Each row of a before or after table is a point. One or more steps were done to the points. Then noise was added and the rows were shuffled. The steps act on columns, c1 being the first. What was done? A step turns or swaps two columns, mirrors them in a line or flattens them onto one, adds a multiple of one to another, or multiplies or shifts one. Angles are multiples of 10 degrees, from the lower column toward the higher: turns from -170 to 170, lines from 10 to 170 but not 90. Use the fewest steps. Two steps may share a column if one is a turn and the other turns, adds or multiplies; they go together, in the order done. Otherwise the lowest column goes first.
In the rows, 128 means zero.

Before, 9 rows:
[[116 102 132]
 [ 92 120 130]
 [149 153 109]
 [101 139 126]
 [170 133 111]
 [ 96 149 219]
 [121 174  99]
 [ 98 174 113]
 [124  92  76]]
After, 9 rows:
[[165 107 115]
 [ 83 139 126]
 [124 244 100]
 [138  64 130]
 [190 177 199]
 [153 242 106]
 [110  37  76]
 [ 97 192 115]
 [152 157 116]]
Steps: mirror c1 and c3 in the line at 80 degrees; multiply c2 by 2.5

Before, 10 rows:
[[166 238 185 135  60  78]
 [ 84 116 150 166 149 209]
 [ 98 135 127 164  36 190]
 [ 94 152  73 104  71 203]
 [167 118  99 129  34 201]
 [ 77 142 175 123 123 158]
 [114 128 148 123  96 141]
 [105 187 167 150 108  56]
 [ 69 162 176 127 131 167]
 [156 219 141 159  85  86]]
After, 10 rows:
[[ 66 182 133 183 160 118]
 [ 85 182 158 139 154 114]
 [ 99 160 150 172 151  55]
 [147 115 126 150 124 132]
 [215 129 169 148 127 164]
 [181 135 118 173 127 120]
 [202 123 104  71 122 166]
 [193  91 166 127 106 158]
 [148  79 127  99 102 211]
 [197 156 131 173 146 118]]
Steps: mirror c1 and c6 in the line at 70 degrees; flatten c2 and c5 onto the line at 30 degrees; swap c3 and c4

Before, 14 rows:
[[195  95 105 151 136 159 178  89]
 [110 120  87  82 137 113  97 116]
 [ 49 190 138 142 176 157 180 160]
 [126 129  70  89 103  33  88 203]
 [194 117 146 132 117 153 216 148]
 [178 170 151 187 153 196 132 103]
 [133 128 202 131 214 161 125 131]
 [ 77 135 135 118 138  27  81 110]
 [ 82 134 122 150  93  78 112 162]
 [ 54 188 112 118 122  80  93 179]
 [184  69 137 134  69 186 129 122]
 [184 164 121 151 121 176 175 112]
 [185 131 148 112  52 159 163  99]
 [203 153 144 104 133 172 176 116]]
After, 14 rows:
[[203 153 161 105 132 174 176  87]
 [ 80 135 107 149  93  78 112 133]
 [187 132 160 112  53 158 164  70]
 [ 46 190 129 141 177 158 179 131]
 [184 163 107 149 121 177 175  82]
 [127 129  98  89 103  34  88 172]
 [183  70 132 135  69 186 129  92]
 [133 128 199 131 215 162 123 102]
 [179 170 110 187 151 196 131  74]
 [112 121 118  83 136 114  97  86]
 [ 76 136 144 118 137  26  81  80]
 [197  94  90 151 136 158 178  59]
 [ 52 190 117 118 123  81  95 150]
 [194 118 144 132 117 154 216 118]]
Steps: add -0.7 times c4 to c3; shift c8 by -30

Before, 9 rows:
[[177 134  96 139 152  94 153 138 166]
 [126 113  76  89 154 140  94 155 119]
 [160 118 125 116 105  94 173  82 110]
 [ 96  96  85  90 167  99  57  81 179]
 [121  78  99  63 227 158  92 111 167]
 [ 87 114 132  91 173 119 131 156 165]
 [216 130 184 143 107  26 102  86  69]
 [ 78  74  66 118 223  94 106 102 138]
 [184 178 172 167 119  98 106  72  81]]
After:
[[ 87 115 131  93 172 119 131 155 177]
 [ 96  96  85  89 168  98  56  80 194]
 [ 79  72  67 119 223  94 106 103 141]
 [216 130 184 144 107  26 102  85  52]
 [123  78  98  64 228 158  93 111 178]
 [127 113  76  90 154 140  94 154 117]
 [160 118 124 117 105  94 172  82 104]
 [178 134  97 139 152  93 153 139 178]
 [184 178 173 168 119  98 106  73  68]]
Steps: multiply c9 by 1.3

Before (9 x 11):
[[163 156  81 120 134 185 181  91  71  96 109]
 [146 144 143 142 153 139 159 156   7 149 132]
 [ 95 109 131 169 130 146  75 145  70 100 122]
 [166 135  92 125 117 123  59 108 154  58 120]
 [133 101  99 135 149 194 147 159 163 166 139]
 [123 114  64 127 162  43 193 106  89 125 154]
 [ 99  72 155 163  47 135 145 100 138 170 148]
 [ 91  98 131  97 143 136 147 159  94 137 149]
 [ 95 129 123 147  77 169 119 157 169 106 164]]
After, 9 rows:
[[193 153  83 119 136 187 152  33  98 152 185]
 [ 56  96 127  97 143 136 140  96  86 199 133]
 [ 63 105 135 170 133 146 109  87  89 164 169]
 [ 65 133 119 144  74 170 126  96 134 168  77]
 [139 102  96 136 149 195 140  98 147 223  98]
 [164 142 147 141 154 142 138  96  34 212 199]
 [116 110  66 127 161  41 155  49  77 184 136]
 [206 137  93 125 114 120 102  50 151 118 118]
 [ 68  72 157 161  44 137 132  39 123 230 107]]
Steps: multiply c1 by 2; multiply c7 by 0.4; shift c8 by -60; mirror c9 and c11 in the line at 160 degrees; shift c10 by 60

Before, 8 rows:
[[179  96 111 170 143 126 171 140 136 125 109  97]
 [113 157 137  45 141 153 144  80 123 131 107 156]
 [114 157 114 139 102 117 116 127 129 118 113 117]
 [144 142 138 154 144 105 111  89 131 107 104 119]
 [166 136 131 163 148 159 111 106  82 115 128 180]
 [145 160  61  61 125 159 108  89 121  93 153  85]
 [137 144 131 157 148  94 110 120  85 125 131 110]
 [124 133 133 172  96 108 112  91 139 117 159 100]]
After (8 x 12):
[[114  91 135  43 139 139  20  86 156 123  96 119]
 [115 139 115 138 103  82 134  98 120 122 123 127]
 [139 126 127 157 150  67 153 108 112 127 154  87]
 [143 104  59  58 125 227  10  83  89  86 129 121]
 [148  97 136 160 142  46 151 100 122  97 122 128]
 [124  97 134 173  99 140 180 108 100 106 160 140]
 [167 110 128 166 150 187 162 110 181 112 112  80]
 [182 128 111 170 144  97 231 164  96 129 114 135]]
Steps: turn c2 and c8 by -70 degrees; add 0.3 times c2 to c10; add 1.5 times c4 to c7; turn c6 and c11 by -40 degrees; multiply c6 by 2.5; swap c9 and c12

Before:
[[189 124 109 182  72 128 153  46  90  97  95 175 152 146]
 [177 132  84 166 106  89  58 156 196 164  91 164  43 116]
 [119 152 172 161  84 154  99  76  98  51 178  80 144 147]
 [ 76 107  80 197 169 145  83 132 141 134 116 177  79  94]
 [ 77 173 187  83 136 134  93 121  79 167 178  65 168 104]
 [ 76 136  94  60 114 204  55 152 102  72  94 169  86 185]
 [152 138  80 125  98 115 168 108 210  56 116 122  80 191]
 [ 90  73 133 152 125 166 174  88  90 111 209 114  63  89]
 [124 143 206 118  87  71 101 120 208 139  91 165 135 133]
 [162  78 165 157  94 105 158  40 176 106 126  77 143  77]
 [133 161 205 111 162 173 113 148 193 105 128 142 126 104]
 [178  67  99 125 148  70 108  69 170 163 130 165  78 173]
 [ 92 191 173 123 150 189 101 103 158 167 127  84  59 150]]
After, 13 rows:
[[103 193  82 125 120 114 170 111 211  58 118  99  79 134]
 [139  76 162 154  80 106 160  37 177  91 129  94 141  81]
 [ 74 147 172 161  81 152 100  77  99  73 178  85 142 150]
 [123 150 175 125  81 192  96 106 158 183 129 152  60 190]
 [ 54 185  93  63 167 204  55 153 101 117  96 112  84 137]
 [187 171 101 123 161  69 105  66 172 122 128 149  78  71]
 [132 134 204 121 168  74 102 122 211 139  93  89 133 142]
 [113 106 191  80  67 133  95 119  78 195 178 136 166 173]
 [159 143 111 178 176 127 153  50  90  63  94  69 151 122]
 [183 115  83 165 163  91  61 157 195 124  89 101  39 129]
 [115 103 205 110 141 172 115 148 195 106 124 165 124 160]
 [ 89  94  74 196 176 148  84 133 139 165 115 165  79 106]
 [ 89  92 135 155 116 168 176  87  90 143 209 123  59  73]]
Steps: turn c1 and c10 by -40 degrees; swap c2 and c14; swap c5 and c12

Before, 9 rows:
[[104 141 107 122 135 153 139 137 112 122 124 135 147 133 133 103 120 116]
 [157 121 147 127 108 147 118 155 149 127 161 166 127 139 110 162 140 115]
 [115 147 103 115 124 104 133 100 146 130 150 164 135 132 122 151 113 141]
 [132 137  89 105 123  99 130 140 117 118  98 117 134 116 160 100 111 124]
 [135 113 107 141 160 138 102 168 135 125 126 147 147  84 107 115 128 148]
 [118 124 137 133 113 125 130 142 110 174 130 147 129  94 139 117 155 130]
 [116 128 139 107 155 113 146 118 133 157 123 131 130 108 133 148 115 130]
 [146 126 132 126 131 110 126 113 138 109 153 144 140 133 126 113 154 114]
 [120 123 112 102 127 135 138 126 105 141 147 129 155 155 134 154 140 134]]
After (9 x 18):
[[136 113 110 144 149 138  97 167 122 128 163 144 108  83 152 109 129 150]
 [113 130 139 106 146 110 144 122 157 156 103 134 135 104 130 147 119 130]
 [103 136 106 117 130 152 141 138  74 127 128 131 131 134 148 100 119 115]
 [120 123 137 132 114 124 130 142 116 174 149 143 140  95 131 117 157 130]
 [146 123 130 129 130 111 133 104 167 106 180 145 127 136 137 112 150 110]
 [133 133  91 107 123  97 132 149 158 120  53 120 162 114 138 102 109 124]
 [123 120 112 102 128 136 142 122  92 140 179 131 133 152 152 153 143 137]
 [117 144 102 113 126 104 127  93 182 131 157 165 118 135 133 150 115 144]
 [157 120 148 129 115 146 125 142 126 127 249 168 109 141 130 162 135 113]]
Steps: multiply c5 by 0.7; add -1.5 times c6 to c9; add -0.3 times c18 to c7; turn c8 and c11 by 20 degrees; multiply c11 by 3; swap c13 and c15
